Each row is a point. The points of each table are mixes of a few directions, plus a little noise. Count the directions of each table, and those that both share. Where both have some left over, give the other angles between the two spaces (their principal angles), to ten degrees, smallest first.

First (4 x 2):
[[-4.4 -1.5]
 [ 6.8  2.3]
 [-0.9 -0.3]
 [-1.3 -0.4]]
Second, 5 rows:
[[ 5.3  1.9]
 [ 1.8  0.5]
 [-3.1 -1.1]
 [-6.3 -2.2]
 [ 2.3  0.7]]
Directions: first 1, second 1, shared 1

First (6 x 6):
[[-0.1 -0.6  0.3 -0.5  0.4  0.5]
 [-1.6 -7.0  3.6 -4.9  4.9  6.5]
 [-0.2  5.8 -2.7 -2.2 -2.0 -1.3]
 [ 0.6 -0.1 -0.1  2.3 -0.8 -1.5]
 [ 0.2 -4.2  2.0  1.7  1.4  0.9]
 [ 1.2  6.0 -3.1  3.4 -4.0 -5.1]]
Second:
[[ 0.3  0.2  0.0  0.8 -0.3 -0.7]
 [ 0.4 -5.5  2.6  2.9  1.6  0.8]
 [ 0.6  1.3 -0.7  2.0 -1.3 -1.9]
 [ 2.2 -0.3 -0.1  8.9 -2.9 -5.6]
 [-1.6  3.2 -1.2 -6.7  0.7  2.7]
 [-2.0  1.3 -0.2 -7.9  2.0  4.6]]
Directions: first 2, second 2, shared 2

First (9 x 9):
[[-0.1 -6.1  4.2 -2.9 -2.8  0.1 -4.6 -3.0  1.6]
 [ 0.0  1.7 -1.2  0.8  0.8  0.0  1.3  0.9 -0.5]
 [-0.2 -8.2  5.6 -4.0 -3.8  0.1 -6.2 -4.1  2.2]
 [ 0.0  0.2 -0.2  0.1  0.1  0.0  0.2  0.1 -0.1]
 [ 0.1  4.4 -3.0  2.1  2.0 -0.1  3.3  2.2 -1.2]
 [-0.1 -5.3  3.7 -2.5 -2.4  0.1 -4.0 -2.6  1.4]
 [ 0.2  8.0 -5.5  3.9  3.7 -0.1  6.0  4.0 -2.1]
 [ 0.2  7.3 -5.0  3.5  3.4 -0.1  5.5  3.6 -1.9]
 [-0.1 -2.1  1.5 -1.0 -1.0  0.0 -1.6 -1.1  0.6]]
Second (8 x 9):
[[-3.4 -0.8  0.0 -6.5 -6.1 -4.9  0.8 -2.9  0.7]
 [ 1.5  3.8  0.6  2.2 -2.1 -0.2  2.1  0.9  0.4]
 [-0.1  6.7 -1.3 -4.2  2.4  7.5 -2.3 -5.2  2.6]
 [ 3.2 -6.9  1.2  3.5  5.4 -2.8 -0.5  4.6 -3.7]
 [ 0.6 -1.1 -0.2  2.0  3.6 -0.2  3.6  5.2  1.4]
 [-0.3  2.2 -0.6  3.3  0.7  4.8 -2.4 -1.8  0.5]
 [-4.1 -1.1 -1.5  0.3 -1.0  1.2  0.6  0.5  2.6]
 [ 2.5 -2.6  2.0 -0.7 -2.9 -5.5 -1.7 -1.4 -4.4]]
Directions: first 1, second 5, shared 0; angles 40

First:
[[ 0.5 -0.4  2.1  4.8 -7.8  3.9 -0.8  4.7  0.2 -4.2  2.0 -7.1  2.2  9.0]
 [-3.3 -1.7  0.9  0.6 -1.5 -1.0  0.6 -2.0 -1.4 -0.9 -2.0 -0.4 -2.8 -1.6]
 [-1.1  0.0 -1.1 -2.4  3.6 -2.3  0.6 -3.1 -0.3  2.1 -1.6  3.9 -1.7 -5.2]
 [ 0.9  0.8 -1.2 -2.3  4.0 -1.4  0.2 -1.2  0.3  2.2 -0.1  3.2  0.1 -3.4]
 [ 4.7  2.3 -0.3  1.3 -1.1  3.1 -1.1  4.7  1.9 -0.7  3.6 -2.8  4.7  6.1]
 [-0.2  0.4 -1.6 -3.8  6.0 -2.8  0.7 -3.6 -0.1  3.3 -1.4  5.6 -1.6 -6.9]
 [-0.2  0.1 -0.8 -1.9  3.1 -1.6  0.4 -1.8  0.0  1.6 -0.8  2.9 -0.8 -3.6]
 [-2.2 -1.1  0.3  0.3 -0.7 -0.8  0.5 -1.5 -0.9 -0.5 -1.4  0.0 -2.0 -1.4]
 [ 4.6  1.8  1.7  4.7 -7.1  5.5 -1.7  8.0  1.8 -3.8  4.7 -8.2  5.8 12.4]
 [-1.9 -1.2  0.8  1.2 -2.2  0.0  0.3 -0.5 -0.7 -1.1 -1.2 -1.4 -1.4  0.2]
 [-1.8 -0.7 -1.0 -2.6  3.8 -2.8  0.8 -3.6 -0.6  2.2 -2.2  4.1 -2.5 -6.0]]
Second (11 x 14):
[[-1.4  2.5 -6.6  2.7 -0.3 -0.9 -1.1  1.3 -3.2 -4.1  1.9  1.1  2.4 -3.0]
 [ 2.1 -4.7  1.2 -5.2 -0.2  3.2  2.0  3.6 -1.3  3.0 -7.6  6.3  5.6  4.5]
 [-1.6 -1.0  1.7 -0.8 -1.9 -1.2 -2.1 -2.3 -0.2 -1.9  2.5  0.4  2.7 -0.5]
 [-1.0  3.2 -1.2 -5.8  1.6  0.4 -0.3 -2.6 -2.1 -4.2 -5.1  1.7  2.2 -2.0]
 [ 2.8 -0.2  4.0  2.2  5.5  3.3  2.9  0.9  3.0 -4.5  3.0  4.4 -7.4  1.8]
 [ 1.0 -1.1 -2.0  3.8  0.0  2.5  2.8  1.0  3.5  3.3  1.2 -0.8 -4.1  0.3]
 [ 1.0  2.5 -2.3  2.0  1.5 -0.3  1.3  1.3  0.1  2.0 -0.9 -3.0 -3.9 -0.8]
 [ 1.1 -2.5  5.9  2.9 -0.8 -1.5 -0.3 -0.2  3.4  4.9  4.1 -4.2 -4.2  2.4]
 [ 0.5 -5.3 -0.3  5.1 -4.6 -0.9 -0.5  3.8  1.0  7.9  3.2 -2.1  2.1  2.8]
 [-0.7  3.0  1.1 -6.1  1.8 -2.1 -2.3 -0.7 -5.1 -5.3 -4.3  2.2  4.5 -0.7]
 [-3.7  3.5 -1.7 -0.7 -2.7 -2.5 -2.4 -6.3  0.9 -1.2  2.1 -5.9  0.1 -4.8]]
Directions: first 2, second 6, shared 0; angles 60, 70
